Rows are points. The points of each table are mixes of a few directions, plus a little noise. How many directions does each table use, and how many do they share? Where both have some left over, give the other angles between the two spaces (their principal angles), to ten degrees, smallest first.

First:
[[-21  60]
 [  2  -4]
 [  4 -12]
 [ 20 -57]
 [ -5  14]]
Second:
[[ 28  -6]
 [ 38  -7]
 [-44   9]
 [-51  10]
 [ 48 -10]
 [-18   4]]
Directions: first 1, second 1, shared 0; angles 60

First:
[[-14   3  -7 -26]
 [ 34 -76 -41  78]
 [-12  -7 -14 -17]
 [  0  -7  -5   3]
 [-15  24  10 -31]
 [ -6  25  17 -18]
 [ 13  37  40  10]]
Second:
[[  5 -37  10 -37]
 [  6 -37  10 -37]
 [ -7  47 -13  46]
 [ -6  43 -12  45]
 [  5 -31   9 -32]
 [  5 -31   9 -31]
 [ -7  45 -13  46]]
Directions: first 2, second 1, shared 0; angles 60

First, 8 rows:
[[ -7   3   2  18 -15   2  13  31]
 [  2  -1  13  -9  11  -8 -12  -5]
 [ -1  -2  20  -9  11 -13 -13   6]
 [ -4  -4  22  -8  12 -14 -10  11]
 [-20 -11  -3   9  -6   3  29  39]
 [ -5  -1   4   5  -3  -2   5  16]
 [ 12  14   7   8  -9  -2 -15  -5]
 [ 21   4 -66 -13   0  34   4 -95]]
Second:
[[  4   9 -32 -28 -22 -10  16  24]
 [  8   4  17  -5  10  -8 -21 -14]
 [ -3   5 -41 -20 -27  -2  31  32]
 [  2   2  -1  -5  -1  -3  -2   1]
 [ -7  -8   9  21   8  11   3  -7]
 [ -3  -1 -10   1  -6   3  11   8]
 [  3   6 -21 -19 -14  -7  10  15]
 [ -1   4 -25 -15 -17  -3  17  19]
 [  2  -7  52  29  35   5 -37 -40]
 [ -4 -13  50  41  34  15 -26 -38]]
Directions: first 3, second 2, shared 1; angles 90

First, 8 rows:
[[  7   7   4  -8  24  21  11  24 -31 -34  32]
 [ 10  -5  36   1   7   0  35 -12  19   6   0]
 [-53 -52   1 -33  35 -28  32  25 -57 -11  13]
 [-16  -9  -9   7  -3   6  -9   5 -21 -15   3]
 [ 39  35  -4  12 -50   1 -41 -22  23  57 -30]
 [-20 -18   6 -20  12  38 -30  10  -2 -27 -41]
 [ 10  20 -37 -12  15 -26  -5  11  18   2  21]
 [ 23  23   3  52 -40 -11   6 -41  51  21   2]]
Second (11 x 11):
[[ 28  12  21 -21 -82   9  -8   3  26  -1 -27]
 [-14  -6  -2  31  77   2   6 -22  -3  22   7]
 [  5   2  13  21  30   9   0 -27  16  27 -14]
 [ -3  -1   0  10  23   1   2  -7   1   7   1]
 [-17  -8 -19   1  29  -8   5  12 -22 -13  21]
 [-13  -5  -7  15  47  -3   4  -5  -9   6  11]
 [ -3   0  16  42  75  10   3 -43  18  44 -13]
 [ 10   4  -5 -35 -76  -5  -6  28  -4 -29  -1]
 [ 14   6   3 -28 -75  -1  -7  19   6 -20  -8]
 [  7   2 -15 -50 -95 -11  -5  46 -15 -48  11]
 [-15  -6 -11  14  49  -4   5  -4 -12   3  15]]
Directions: first 6, second 2, shared 1; angles 70

First:
[[  1   5   7  -1 -12 -30 -17   7 -18  -3 -36 -15]
 [ 27  13   1 -28  30  17  22  -2  28 -35  49  14]
 [ 32  24  17   1  20 -15 -15   7 -36 -18 -40  -8]
 [ -8 -31 -43  -6   7   1  50 -12  46 -11   7 -12]
 [-34 -37 -37   8 -16   4  30 -11  37  20   5  -7]
 [-15  19  36 -33 -52 -40 -46  18  -5  -7  21   4]
 [ 21   6   2  46  53  64   8 -13 -35  25  -8  17]
 [-24 -18  -1  68  15  76  -7 -17 -31  69   9  24]
 [  0  16  19 -55 -45 -76 -22  22  13 -39  -4 -20]]
Second (10 x 12):
[[ 31  -2 -32  -2  -6 -13 -10  34   0  21   8  36]
 [-10 -28   9 -16   9  10  20  21 -45 -12  31   1]
 [  1  -2  52  13  -3 -14  29 -70   3   0   1  -9]
 [-35  -1  35   3  18   7  15 -47  -5 -17  -9 -35]
 [ 11  23 -23   2 -39  18 -35  44  37  -8 -19 -16]
 [ 54  -4 -10  -3 -56   0  -9  54   2   9  24  28]
 [ 59   0 -12  -2 -69   5 -15  64  11   7  22  23]
 [-18 -34  21  -8  50 -16  41 -38 -55   5  27  18]
 [-48  28 -39  12  79 -18 -19 -53  31  16 -55  -4]
 [-44  18  -2   1  15  20 -17 -10  21 -22 -32 -45]]
Directions: first 4, second 4, shared 0; angles 60, 70, 90, 90
